Every row gives one point. The points of each table are mixes of a few directions, plus a little noise. How many directions does each table use, and how many do they share? Where both have some left over, give the other angles between the two spaces (their principal angles), to ten degrees, smallest first.

First (4 x 3)
[[-1.18 -2.32  1.84]
 [-2.67 -0.15 -3.03]
 [ 1.35 -0.07  1.97]
 [ 2.56  2.80 -0.83]]
Second (7 x 3)
[[-2.25  1.09 -1.70]
 [-3.40  2.26  0.75]
 [ 2.30 -1.65 -1.05]
 [ 1.29 -1.71 -4.64]
 [ 0.66 -0.19  1.08]
 [ 1.57 -0.61  1.97]
 [-0.17  0.79  3.58]]
Directions: first 2, second 2, shared 1; angles 80

First (8 x 6)
[[-1.32 -6.36 -3.70 -3.38  4.20  2.59]
 [-0.11 -0.59 -0.33 -0.27  0.32  0.23]
 [ 0.40  1.89  1.12  0.94 -1.23 -0.71]
 [ 0.96  4.67  2.78  2.52 -3.08 -1.94]
 [ 0.07  0.33  0.17  0.19 -0.21 -0.14]
 [-0.62 -3.05 -1.79 -1.59  1.94  1.25]
 [ 0.59  2.93  1.78  1.54 -1.89 -1.18]
 [ 0.02 -0.02 -0.01  0.02 -0.04 -0.01]]
Second (7 x 6)
[[-1.57 -2.29 -0.67  0.97  0.69  0.33]
 [-3.87  3.00  4.61  0.81  3.19 -0.95]
 [ 1.85 -2.58 -1.10 -4.93  0.13  0.20]
 [-1.10  1.43  0.01  1.93  1.63  0.94]
 [ 2.40  4.10 -0.16  0.92 -1.15  0.39]
 [ 0.24 -1.52 -0.51 -0.27 -1.00 -0.38]
 [ 1.81 -2.26 -1.98  0.49 -3.39 -0.56]]
Directions: first 1, second 4, shared 1

First (9 x 9)
[[ 1.30  0.45  0.19  0.72 -0.97  1.52  1.02  0.85  0.20]
 [ 2.32  0.88  0.33  1.32 -1.76  2.71  1.82  1.57  0.31]
 [ 3.71  1.32  0.53  2.08 -2.80  4.21  2.85  2.44  0.50]
 [ 2.38  0.84  0.35  1.35 -1.79  2.72  1.88  1.57  0.32]
 [-2.05 -0.75 -0.31 -1.16  1.55 -2.35 -1.63 -1.36 -0.31]
 [-6.22 -2.25 -0.87 -3.51  4.67 -7.08 -4.86 -4.06 -0.86]
 [ 0.02 -0.01  0.01 -0.01 -0.02  0.00  0.00  0.01  0.00]
 [ 0.36  0.14  0.05  0.21 -0.27  0.46  0.29  0.23  0.04]
 [-1.81 -0.65 -0.28 -1.02  1.36 -2.04 -1.40 -1.19 -0.22]]
Second (9 x 9)
[[-1.29 -0.34 -2.04  0.13 -3.71  0.84  0.87 -0.27 -0.87]
 [ 1.69  1.03 -1.25  2.15 -3.78  3.12  2.62  1.30  0.37]
 [ 2.28  0.77  2.89  0.28  4.72 -0.39 -0.53  0.43  1.77]
 [-1.44 -1.86  0.79 -2.89 -1.59  0.13 -1.04  0.62 -2.61]
 [ 2.94 -0.36  4.11 -1.44  2.58  1.70 -0.57  2.36 -0.47]
 [-1.32  0.17 -0.61 -0.01  1.89 -2.20 -1.04 -1.57  0.87]
 [ 1.03  0.01  2.03 -0.60  3.42 -0.70 -1.06  0.17  0.73]
 [-0.63  0.11  0.11  0.12  2.85 -1.83 -1.09 -1.18  1.14]
 [-3.62  0.24 -5.66  2.01 -6.43 -0.21  1.65 -2.05 -0.39]]
Directions: first 1, second 3, shared 1

First (11 x 12)
[[-0.49  2.08  0.44  0.15 -0.41  1.64  1.92 -1.61 -2.64  0.56 -0.01  2.19]
 [ 0.45  2.67  0.46  2.59 -1.19 -4.27 -1.73 -0.83  3.72 -1.86  3.01  3.57]
 [-1.62 -2.41 -0.40 -1.81  0.87  2.33  0.43  0.77 -1.24  0.81 -2.21 -3.73]
 [ 2.18  3.37  0.39  2.04 -1.03 -1.50  0.30 -1.54 -0.24 -0.35  2.09  5.27]
 [-0.59 -0.68 -0.16 -0.37  0.27  0.26 -0.14  0.16  0.17  0.05 -0.49 -1.18]
 [ 0.02 -4.60 -0.72 -3.14  1.66  4.23  1.00  2.00 -2.93  1.85 -3.57 -5.80]
 [-0.43 -2.62 -0.46 -1.51  0.94  1.31 -0.20  1.39 -0.30  0.54 -1.70 -3.44]
 [ 1.81  2.08  0.16  2.25 -0.84 -3.68 -1.59 -0.24  2.92 -1.28  2.52  3.43]
 [-3.71 -0.77  0.04 -1.26  0.44  1.72  0.84 -0.28 -0.46  0.11 -1.68 -3.00]
 [ 3.27 -1.59 -0.56  0.81  0.28 -3.07 -2.64  2.22  3.52 -0.83  1.20 -0.35]
 [-0.95  2.74  0.63  0.57 -0.71  1.08  1.79 -2.24 -2.31  0.40  0.45  3.00]]
Second (8 x 12)
[[ 0.92 -1.33  1.02 -0.05 -0.75  1.12  1.95 -0.41  0.91 -0.63  0.82 -0.33]
 [-2.42  4.53  0.78  2.02 -1.57 -1.86  0.69 -2.87  0.93 -0.91  1.71  4.14]
 [ 2.12 -3.09 -0.40 -1.55  0.76  1.52  0.40  1.62 -0.73  1.31 -1.98 -2.98]
 [-2.47  2.34 -2.18 -0.24  1.03 -2.72 -3.41  0.81 -0.69  1.93 -2.98 -0.58]
 [-0.67 -2.17  1.06 -0.33 -1.19 -0.04  2.20 -0.44  4.13  0.00 -1.20 -3.16]
 [-1.15  2.28  0.60  1.87  0.69 -0.55 -2.58 -0.31 -1.61 -4.06  6.22  4.73]
 [ 1.18  1.72 -0.57 -0.02  0.00  0.50  0.45 -0.52 -2.71  1.77 -1.27  1.87]
 [ 2.39 -4.39 -0.34 -1.79  1.00  2.00  0.19  2.19 -0.42  0.58 -1.27 -3.67]]
Directions: first 3, second 4, shared 2; angles 70

First (10 x 18)
[[-0.28  0.04  0.28  0.63  0.27 -0.10 -0.05  0.06  0.21 -0.06  0.47 -0.81
   0.11  0.39 -0.78  0.06 -0.01 -0.09]
 [-3.23  0.44  3.28  7.34  3.19 -1.11 -0.62  0.73  2.46 -0.67  5.49 -9.49
   1.28  4.56 -9.07  0.76 -0.13 -1.05]
 [-0.58  0.08  0.59  1.33  0.57 -0.20 -0.11  0.13  0.44 -0.12  1.00 -1.72
   0.23  0.83 -1.64  0.13 -0.02 -0.19]
 [ 0.86 -0.12 -0.87 -1.95 -0.85  0.30  0.17 -0.19 -0.65  0.18 -1.46  2.53
  -0.34 -1.21  2.41 -0.20  0.03  0.27]
 [ 0.97 -0.13 -0.97 -2.19 -0.96  0.33  0.19 -0.21 -0.73  0.20 -1.64  2.83
  -0.38 -1.36  2.71 -0.22  0.04  0.31]
 [ 1.73 -0.24 -1.76 -3.94 -1.72  0.60  0.33 -0.39 -1.32  0.36 -2.95  5.10
  -0.69 -2.45  4.87 -0.40  0.07  0.56]
 [ 0.53 -0.07 -0.53 -1.18 -0.51  0.18  0.10 -0.11 -0.39  0.11 -0.88  1.53
  -0.21 -0.74  1.46 -0.12  0.03  0.17]
 [-1.11  0.15  1.13  2.52  1.10 -0.38 -0.21  0.25  0.84 -0.23  1.89 -3.26
   0.44  1.57 -3.12  0.26 -0.04 -0.36]
 [-0.01  0.00  0.01  0.02  0.01 -0.01 -0.01  0.00  0.00  0.00  0.02 -0.02
   0.00  0.01 -0.02  0.00  0.00  0.00]
 [ 1.13 -0.16 -1.15 -2.56 -1.12  0.39  0.22 -0.25 -0.86  0.24 -1.93  3.32
  -0.45 -1.60  3.18 -0.26  0.05  0.37]]
Second (10 x 18)
[[ 1.07  2.79 -0.21 -2.33 -2.03  0.73 -0.44  0.66 -0.52 -0.43 -1.96  0.79
   0.82 -0.25  0.68 -1.59 -0.76 -1.77]
 [ 1.15  2.91 -0.45 -2.45 -1.48 -0.09 -0.79  0.57  0.21 -0.25 -2.18  0.82
   0.88 -1.43  1.44 -1.33 -0.19 -1.13]
 [ 1.18  2.52 -0.47 -2.20 -1.10 -0.37 -0.83  0.52  0.52 -0.10 -1.96  0.62
   0.77 -1.77  1.72 -1.08  0.12 -0.76]
 [-1.77 -2.96  0.98  2.73 -0.05  2.45  1.86 -0.33 -2.58 -0.39  2.87 -0.76
  -1.04  5.15 -4.02  0.48 -1.63 -0.63]
 [-2.65 -5.94  0.98  5.04  2.73  0.68  1.84 -1.21 -1.01  0.30  4.70 -1.57
  -1.93  3.82 -3.77  2.54 -0.13  1.93]
 [ 0.42 -0.26 -0.58  0.04  1.62 -2.20 -1.00 -0.24  2.14  0.64 -0.27 -0.14
   0.05 -3.37  2.17  1.00  1.67  1.81]
 [ 1.05  2.65 -0.32 -2.16 -1.79  0.42 -0.47  0.56 -0.30 -0.36 -1.92  0.65
   0.79 -0.59  0.83 -1.42 -0.51 -1.49]
 [-1.60 -2.84  0.97  2.52  0.08  2.00  1.68 -0.36 -2.16 -0.32  2.53 -0.62
  -0.99  4.44 -3.56  0.43 -1.38 -0.48]
 [ 0.67 -0.05 -0.84 -0.34  2.26 -3.23 -1.51 -0.37  3.15  0.89 -0.71 -0.07
   0.12 -5.02  3.47  1.19  2.46  2.61]
 [ 0.52  1.08 -0.26 -0.89 -0.33 -0.47 -0.50  0.18  0.43  0.07 -0.92  0.30
   0.39 -1.08  0.93 -0.31  0.23 -0.07]]
Directions: first 1, second 2, shared 0; angles 50

First (11 x 24)
[[-0.63  0.10  0.14 -0.68 -0.35 -0.74  0.52  1.58  0.69  0.34 -0.16 -0.45
   1.07 -0.16 -0.41  0.35  0.26  0.16  0.17 -0.21 -0.92  0.34 -0.37  0.27]
 [-2.31  0.33  0.53 -2.51 -1.28 -2.74  1.89  5.82  2.52  1.24 -0.60 -1.67
   3.93 -0.56 -1.49  1.26  0.94  0.58  0.63 -0.78 -3.38  1.24 -1.32  1.02]
 [ 3.31 -0.48 -0.75  3.62  1.83  3.95 -2.73 -8.36 -3.62 -1.79  0.88  2.40
  -5.64  0.78  2.14 -1.82 -1.36 -0.82 -0.90  1.14  4.87 -1.79  1.90 -1.47]
 [-1.66  0.23  0.38 -1.82 -0.93 -1.99  1.36  4.22  1.84  0.90 -0.45 -1.21
   2.84 -0.39 -1.08  0.91  0.68  0.42  0.45 -0.58 -2.44  0.90 -0.94  0.74]
 [-2.05  0.30  0.47 -2.26 -1.14 -2.45  1.70  5.22  2.28  1.11 -0.55 -1.50
   3.52 -0.48 -1.34  1.13  0.84  0.52  0.56 -0.71 -3.04  1.11 -1.18  0.91]
 [ 0.10 -0.01 -0.02  0.11  0.05  0.13 -0.08 -0.26 -0.11 -0.06  0.02  0.07
  -0.17  0.03  0.05 -0.06 -0.04 -0.02 -0.03  0.03  0.15 -0.05  0.06 -0.05]
 [ 0.45 -0.07 -0.09  0.48  0.25  0.53 -0.37 -1.13 -0.48 -0.24  0.11  0.32
  -0.76  0.10  0.29 -0.24 -0.18 -0.11 -0.13  0.15  0.67 -0.24  0.25 -0.20]
 [ 2.24 -0.33 -0.51  2.46  1.24  2.66 -1.83 -5.65 -2.46 -1.21  0.60  1.63
  -3.82  0.52  1.45 -1.24 -0.91 -0.56 -0.61  0.76  3.28 -1.20  1.27 -0.99]
 [ 1.04 -0.15 -0.24  1.13  0.58  1.22 -0.84 -2.61 -1.14 -0.56  0.27  0.75
  -1.77  0.25  0.67 -0.57 -0.44 -0.26 -0.28  0.35  1.52 -0.55  0.59 -0.46]
 [ 3.05 -0.44 -0.69  3.34  1.69  3.62 -2.50 -7.71 -3.35 -1.65  0.80  2.21
  -5.20  0.71  1.98 -1.68 -1.25 -0.76 -0.83  1.04  4.48 -1.64  1.74 -1.36]
 [-3.52  0.50  0.80 -3.85 -1.97 -4.20  2.89  8.90  3.87  1.89 -0.94 -2.56
   6.01 -0.83 -2.28  1.94  1.45  0.88  0.95 -1.21 -5.17  1.89 -2.02  1.55]]
Second (8 x 24)
[[ 0.98 -3.43 -1.20  0.15 -0.96 -1.70  2.67 -1.02  1.44 -0.64 -0.24 -1.83
   1.85  1.20 -2.92  2.26  1.57  1.28 -0.66  0.82  1.66  1.91  3.35  1.00]
 [ 3.23  0.84 -0.60 -2.02 -0.38  1.01 -0.61  2.14 -0.25 -1.13  0.96 -0.94
  -1.37 -0.69 -0.32 -3.29 -0.74 -1.88 -1.30  1.31 -2.26  0.02  1.67 -0.24]
 [ 4.39 -0.50 -1.25 -2.42 -0.89  0.47  0.44  2.22  0.37 -1.66  1.01 -1.99
  -0.81 -0.30 -1.71 -3.03 -0.18 -1.76 -1.87  1.97 -2.00  0.94  3.52  0.11]
 [ 5.54 -3.37 -2.39 -2.47 -1.77 -0.94  2.75  1.55  1.63 -2.25  0.91 -3.61
   0.66  0.67 -4.30 -1.36  1.18 -0.84 -2.64  2.82 -0.79  2.58  6.60  0.98]
 [-0.29 -0.19  0.01  0.20  0.00 -0.15  0.15 -0.25  0.06  0.08 -0.09  0.05
   0.18  0.12 -0.09  0.38  0.11  0.22  0.08 -0.09  0.31  0.05 -0.05  0.08]
 [-6.32  3.46  2.62  2.94  1.97  0.83 -2.88 -1.94 -1.69  2.60 -1.07  4.04
  -0.51 -0.65  4.65  1.91 -1.14  1.13  2.97 -3.17  1.16 -2.77 -7.28 -1.01]
 [-2.63  1.95  1.24  1.12  0.94  0.62 -1.57 -0.61 -0.91  1.15 -0.37  1.89
  -0.51 -0.44  2.28  0.36 -0.74  0.26  1.27 -1.40  0.16 -1.39 -3.36 -0.55]
 [-4.81  1.16  1.55  2.53  1.16 -0.18 -1.06 -2.19 -0.63  1.87 -1.03  2.47
   0.51  0.08  2.37  2.77 -0.14  1.61  2.17 -2.26  1.83 -1.37 -4.40 -0.33]]
Directions: first 1, second 2, shared 0; angles 80

First (8 x 32)
[[-0.88  0.08 -0.42  0.05  0.54  0.22 -0.73  1.29 -0.96  1.13 -0.75  0.80
  -0.36 -1.72  0.32 -0.21  0.69 -0.30  0.13  0.32 -0.91 -0.51 -0.38  0.57
   0.16  0.58  0.54 -0.77  0.03  0.18  0.70 -0.12]
 [ 0.73 -0.08  0.36 -0.02 -0.48 -0.21  0.64 -1.13  0.75 -0.98  0.64 -0.69
   0.27  1.51 -0.36  0.20 -0.64  0.25 -0.13 -0.32  0.74  0.49  0.31 -0.46
  -0.10 -0.49 -0.47  0.63 -0.01 -0.13 -0.59  0.07]
 [ 2.92 -0.20  1.35 -0.08 -1.87 -0.78  2.46 -4.27  2.93 -3.89  2.52 -2.72
   1.22  5.85 -1.18  0.61 -2.54  1.07 -0.51 -1.15  3.00  1.81  1.31 -1.91
  -0.38 -1.97 -1.80  2.62 -0.05 -0.55 -2.35  0.31]
 [ 3.82 -0.32  1.77 -0.19 -2.41 -1.02  3.22 -5.60  3.86 -5.08  3.36 -3.56
   1.63  7.76 -1.52  0.87 -3.33  1.44 -0.66 -1.45  3.90  2.34  1.69 -2.54
  -0.50 -2.64 -2.35  3.48  0.00 -0.73 -3.05  0.41]
 [-3.92  0.33 -1.80  0.19  2.47  1.04 -3.26  5.75 -4.02  5.21 -3.41  3.67
  -1.57 -7.87  1.62 -0.87  3.43 -1.45  0.66  1.53 -3.97 -2.38 -1.78  2.57
   0.49  2.69  2.43 -3.54  0.05  0.72  3.12 -0.34]
 [-1.13  0.06 -0.51  0.10  0.70  0.28 -0.90  1.61 -1.13  1.51 -0.99  1.08
  -0.45 -2.24  0.43 -0.25  0.94 -0.39  0.21  0.47 -1.15 -0.66 -0.47  0.75
   0.13  0.79  0.69 -0.98  0.03  0.22  0.86 -0.13]
 [-3.21  0.30 -1.49  0.13  1.99  0.84 -2.73  4.66 -3.26  4.20 -2.79  2.97
  -1.30 -6.44  1.27 -0.74  2.81 -1.17  0.56  1.26 -3.25 -1.95 -1.42  2.12
   0.46  2.16  1.96 -2.84  0.03  0.59  2.59 -0.33]
 [ 1.56 -0.15  0.74 -0.13 -1.00 -0.40  1.34 -2.29  1.60 -2.08  1.39 -1.46
   0.60  3.16 -0.63  0.37 -1.34  0.57 -0.28 -0.63  1.60  0.97  0.73 -1.03
  -0.23 -1.08 -0.97  1.41 -0.01 -0.31 -1.20  0.14]]
Second (9 x 32)
[[ 0.60 -0.46 -1.16 -0.63  1.40 -1.32  0.13  2.39 -1.65 -2.37 -3.12  2.39
  -0.57 -2.58 -2.31 -1.12 -0.84 -1.34 -0.82  0.58 -0.74  0.88 -2.67 -1.22
   1.10  0.37  0.90  0.71  2.14  0.89 -0.75 -0.13]
 [ 0.14  6.67  1.21 -1.82 -3.52  3.04 -4.60  2.98  2.71  4.21 -0.26 -0.05
  -0.89  0.12  0.32  4.89 -0.04  0.26  0.33  0.19 -0.67  5.35 -0.70  2.09
  -2.39  0.07 -3.41  1.23 -4.61 -0.99 -0.72 -2.20]
 [-0.52 -0.87 -0.45 -0.16  2.58 -2.61  2.47  1.37 -1.29 -1.54  0.97  1.59
  -4.73  0.51 -0.08 -1.10  2.27  2.35 -1.96 -0.52 -2.30 -0.84  0.87  1.56
   1.71  0.35  2.82  2.05 -0.61 -1.59  1.24  1.61]
 [ 0.01 -0.30  0.26 -2.22  1.15  0.29  1.32 -0.64 -0.26  2.60 -0.56  2.78
  -3.85  2.08  0.83  0.43  1.45  3.53 -0.98 -1.53 -4.21  0.73  1.47  0.79
  -0.12 -0.34  3.11  1.29 -2.55 -2.32  1.11 -0.95]
 [ 0.66 -3.98 -0.65  0.83  0.83 -0.81  1.73 -4.32 -0.91 -2.53  0.27 -1.23
   3.23 -0.26 -1.43 -2.71 -0.40 -1.66  0.16 -0.36  2.28 -2.40 -0.82 -2.70
   0.04 -1.22  0.65 -1.26  2.98  1.34 -0.54 -0.52]
 [-0.24  2.81  0.47  1.37 -3.08  0.55 -1.57 -3.49  3.58 -0.94  5.53 -4.93
   3.60  0.84  0.11  1.12  1.84 -1.91  0.68  0.79  6.38  0.06 -0.06  0.55
  -0.73 -0.69 -4.11 -0.83 -0.80  0.39 -0.03 -0.24]
 [-0.63 -0.80  0.34  0.16  2.33 -1.76  1.67  3.20 -2.24 -0.12  0.17  1.25
  -6.00  0.50  0.56 -0.10  1.27  2.60 -1.88 -1.28 -4.35 -0.29  1.44  2.33
   0.19  0.00  2.43  2.86 -1.94 -1.71  0.76  1.57]
 [-0.48 -0.65 -0.40  0.17 -0.81  1.21  0.06 -1.31  1.24  1.12 -1.50  0.68
   4.46  0.23  1.93 -0.77 -1.98 -0.69  2.38  1.62  1.74 -1.93  1.00 -1.50
   1.68  1.77 -0.11 -3.94  2.71  1.34  0.50  0.71]
 [ 0.39 -2.34  0.38  2.22 -0.95  1.24 -1.05 -0.28 -1.27 -0.45 -1.58 -2.46
   4.83 -1.53  0.13 -0.58 -3.54 -3.31  1.89  0.47  1.91 -1.56 -0.52 -1.85
  -1.54 -0.32 -2.39 -2.13  2.59  2.81 -1.69  0.14]]
Directions: first 1, second 6, shared 0; angles 50
